Each row is a point. Each copy is the shape, with its points in the same order, turned, moved and blurred by noise. Is it also mirrored, or only turned?

Shape (9 x 3):
[[ 0.43 -0.45 -0.37]
 [-0.66  0.32  0.49]
 [ 0.03 -0.04 -0.43]
 [-0.07  0.10 -0.30]
 [ 0.01 -0.25 -0.29]
 [ 0.19 -0.28  0.37]
 [ 0.30  0.17 -0.05]
 [-0.37 -0.67  0.61]
 [-0.16  0.33  0.31]]
Copy 1, 9 rows:
[[ 0.41  0.30 -0.31]
 [-0.58 -0.59  0.49]
 [-0.09  0.09 -0.35]
 [-0.14 -0.09 -0.32]
 [ 0.00  0.15 -0.18]
 [ 0.44 -0.08  0.30]
 [ 0.28 -0.33 -0.29]
 [ 0.10  0.19  0.80]
 [-0.10 -0.57  0.16]]
Copy 1 is: mirrored
Copy 2:
[[ 0.19 -0.07 -0.53]
 [-0.24  0.36  0.89]
 [-0.10  0.31 -0.27]
 [-0.19  0.26 -0.12]
 [ 0.15  0.17 -0.25]
 [ 0.25 -0.29  0.20]
 [-0.32 -0.18 -0.08]
 [ 0.73  0.02  0.61]
 [-0.35  0.06  0.44]]
Copy 2 is: mirrored

Shape (8 x 4):
[[-0.08 -0.01 -0.07 -0.18]
 [-0.57 -0.40 -0.03 -0.13]
 [ 0.04 -0.19 -0.26 -0.10]
 [-0.05 -0.28 -0.32 -0.24]
 [ 0.45  0.17  0.29 -0.78]
 [ 0.10  0.62  0.07 -0.04]
 [ 0.29 -0.06 -0.18  0.68]
 [ 0.51 -0.56  0.04  0.21]]
Copy 1:
[[ 0.06  0.16 -0.11 -0.25]
 [-0.25 -0.32 -0.12 -0.52]
 [ 0.04  0.13 -0.40 -0.15]
 [-0.04  0.14 -0.47 -0.33]
 [ 0.72  0.64 -0.04 -0.66]
 [ 0.24  0.53  0.33  0.09]
 [ 0.25 -0.12 -0.30  0.60]
 [ 0.60 -0.23 -0.62  0.04]]
Copy 1 is: only turned
Copy 2, 8 rows:
[[ 0.08 -0.15 -0.09 -0.30]
 [ 0.27 -0.69  0.19 -0.22]
 [ 0.16 -0.21 -0.24 -0.09]
 [ 0.09 -0.40 -0.31 -0.16]
 [ 0.27  0.27 -0.47 -0.98]
 [-0.25  0.45  0.10 -0.40]
 [ 0.24  0.29  0.00  0.52]
 [ 0.74  0.07 -0.34  0.16]]
Copy 2 is: only turned
Copy 3:
[[-0.01 -0.08 -0.04 -0.30]
 [-0.39 -0.57  0.17 -0.18]
 [ 0.16 -0.29  0.05 -0.15]
 [ 0.18 -0.49  0.03 -0.21]
 [ 0.06  0.39  0.14 -0.99]
 [ 0.00  0.49 -0.28 -0.18]
 [ 0.35  0.14  0.22  0.50]
 [ 0.39 -0.06  0.72 -0.04]]
Copy 3 is: only turned

Shape (12 x 8):
[[-0.33  0.16  0.26 -0.59  0.02  0.18  0.09 -0.02]
 [-0.31 -0.11  0.56 -0.57 -0.36 -0.21  0.09  0.36]
 [ 0.95  0.08 -0.21  0.10 -0.04  0.28  0.04  0.19]
 [ 0.81 -0.07  0.04  0.31  0.32  0.00  0.40  0.02]
 [-0.23 -0.39  0.33 -0.21 -0.31  0.09 -0.11 -0.15]
 [-0.83  0.36 -0.23  0.90  0.32 -0.12 -0.48  0.06]
 [-0.73  0.04 -0.38  0.67  0.21 -0.17 -0.47  0.43]
 [ 0.09  0.36 -0.44  0.04  0.34  0.33  0.52  0.03]
 [-0.06 -0.09  0.04 -0.30 -0.26  0.13  0.47 -0.04]
 [ 0.23  0.18 -0.52  0.09  0.06 -0.20  0.21 -0.08]
 [ 0.14 -0.22 -0.21  0.00  0.56 -0.01 -0.12  0.07]
 [-0.55 -0.52  0.18 -0.21 -0.17  0.38  0.37  0.15]]
Copy 1 (12 x 8):
[[-0.19  0.15  0.22 -0.46 -0.38  0.32 -0.16 -0.06]
 [-0.36 -0.17  0.09 -0.36 -0.71 -0.11 -0.25  0.30]
 [ 0.82  0.12 -0.09  0.48  0.10  0.07 -0.02  0.20]
 [ 0.58  0.24  0.22  0.19  0.47 -0.30  0.13  0.40]
 [-0.18 -0.43  0.14 -0.20 -0.23 -0.07 -0.10 -0.22]
 [-1.10 -0.10  0.00  0.55  0.71  0.62  0.10  0.15]
 [-0.89 -0.37 -0.30  0.41  0.49  0.60  0.19  0.41]
 [ 0.19  0.61 -0.03 -0.03  0.25  0.41  0.43  0.11]
 [ 0.02  0.17  0.01 -0.25 -0.31 -0.14  0.21 -0.10]
 [ 0.09  0.40 -0.43  0.17  0.36  0.00  0.07  0.07]
 [ 0.15 -0.16 -0.11 -0.21  0.54  0.33 -0.07  0.27]
 [-0.24 -0.38  0.19 -0.48 -0.32  0.10  0.53 -0.06]]
Copy 1 is: only turned
Copy 2, 12 rows:
[[-0.42  0.48 -0.31 -0.39  0.15  0.11  0.18 -0.28]
 [-0.53  0.41 -0.11 -0.75 -0.12 -0.03  0.08  0.29]
 [ 0.58 -0.25 -0.33  0.13  0.41  0.24  0.32  0.41]
 [ 0.42 -0.18  0.24  0.17  0.70  0.02  0.36  0.29]
 [-0.25 -0.08 -0.04 -0.47 -0.24 -0.06  0.03 -0.22]
 [-0.54  0.14  0.30  0.72 -0.08  0.73 -0.89 -0.17]
 [-0.76 -0.20  0.06  0.55 -0.06  0.54 -0.83  0.12]
 [-0.23  0.16 -0.20  0.54  0.57  0.42  0.49 -0.08]
 [-0.36  0.12 -0.13 -0.15  0.01  0.01  0.56 -0.02]
 [-0.04  0.12 -0.19  0.59  0.21 -0.09  0.16  0.17]
 [-0.12 -0.17 -0.17  0.14  0.59 -0.04 -0.24 -0.08]
 [-0.80 -0.23  0.01 -0.39 -0.02  0.20  0.39 -0.23]]
Copy 2 is: only turned

Shape (13 x 9):
[[-0.12 -0.01 -0.04 -0.15 -0.10  0.06  0.02  0.40 -0.29]
 [ 0.81 -0.07 -0.37 -0.07 -0.28  0.25  0.33 -0.13  0.16]
 [-0.32  0.16  0.39 -0.19  0.37 -0.11  0.06 -0.33 -0.54]
 [ 0.04  0.94 -0.07 -0.32  0.11 -0.03 -0.32  0.66 -0.05]
 [-0.44  0.70  0.09 -0.21 -0.11 -0.52 -0.49 -0.12 -0.01]
 [ 0.21 -0.48 -0.44 -0.25  0.35  0.20  0.01  0.52 -0.22]
 [ 0.15 -0.14  0.03 -0.04  0.23  0.41 -0.55  0.36 -0.08]
 [ 0.37 -0.10 -0.45  0.12 -0.44  0.75  0.42  0.04  0.15]
 [-0.38  0.55  0.27 -0.62  0.19  0.04 -0.01 -0.47  0.44]
 [-0.03  0.08 -0.68 -0.01  0.17  0.31 -0.18  0.38 -0.75]
 [-0.47  0.21  0.17 -0.72 -0.06 -0.14 -0.30 -0.13 -0.30]
 [-0.33  0.64  0.18 -0.63  0.30 -0.18 -0.53 -0.47  0.37]
 [-0.06  0.04  0.22 -0.61  0.03  0.17 -0.18 -0.28 -0.63]]
Copy 1:
[[-0.02 -0.01  0.09 -0.23 -0.04 -0.02  0.01  0.33  0.24]
 [ 0.70  0.12 -0.36  0.39 -0.09 -0.61  0.38 -0.16  0.20]
 [-0.28 -0.20  0.83  0.07  0.21 -0.05 -0.03  0.15 -0.35]
 [-0.46  0.38 -0.11 -0.77  0.02 -0.25  0.39 -0.04  0.14]
 [-0.54  0.04  0.35 -0.57 -0.49 -0.15 -0.21 -0.24 -0.23]
 [ 0.33 -0.14 -0.48 -0.12  0.49 -0.15 -0.10  0.61  0.17]
 [ 0.17  0.49 -0.14 -0.26  0.30 -0.05 -0.33  0.38 -0.15]
 [ 0.48  0.26 -0.47  0.70 -0.22 -0.14  0.20  0.20  0.38]
 [-0.43  0.11  0.23  0.07  0.14  0.22 -0.15 -0.89 -0.23]
 [-0.07 -0.06 -0.34 -0.23 -0.08  0.03  0.29  0.89 -0.31]
 [-0.23 -0.14  0.47 -0.41 -0.09  0.45 -0.05 -0.16 -0.16]
 [-0.32  0.02  0.29 -0.46 -0.03  0.10 -0.28 -0.77 -0.56]
 [ 0.23 -0.06  0.61 -0.15  0.06  0.32  0.19  0.05 -0.39]]
Copy 1 is: only turned
Copy 2 (13 x 9):
[[-0.15  0.04  0.17 -0.12  0.04 -0.30  0.22  0.30 -0.03]
 [ 0.35 -0.36 -0.60  0.07 -0.54  0.16  0.05 -0.16 -0.09]
 [-0.30  0.74  0.40  0.37  0.08 -0.11 -0.15 -0.09 -0.44]
 [ 0.00 -0.01  0.23 -0.46 -0.14 -0.71 -0.80  0.49  0.07]
 [-0.20  0.63  0.12 -0.08  0.03  0.01 -0.76  0.64 -0.05]
 [ 0.29 -0.42 -0.04 -0.16  0.38 -0.31  0.39  0.03 -0.28]
 [ 0.10 -0.53  0.47  0.11  0.21 -0.16 -0.04  0.30 -0.15]
 [-0.31 -0.62 -0.40 -0.24 -0.48  0.09  0.40 -0.24  0.11]
 [ 0.02  0.63  0.44 -0.43 -0.26  0.41 -0.53 -0.15 -0.22]
 [-0.43 -0.37 -0.21 -0.12  0.57 -0.56  0.01  0.08 -0.36]
 [-0.26  0.56  0.38 -0.24  0.00  0.04 -0.15  0.51 -0.58]
 [ 0.11  0.62  0.44 -0.25 -0.11  0.37 -0.91  0.18 -0.35]
 [-0.21  0.27  0.27  0.08 -0.11 -0.03 -0.02  0.16 -0.83]]
Copy 2 is: mirrored
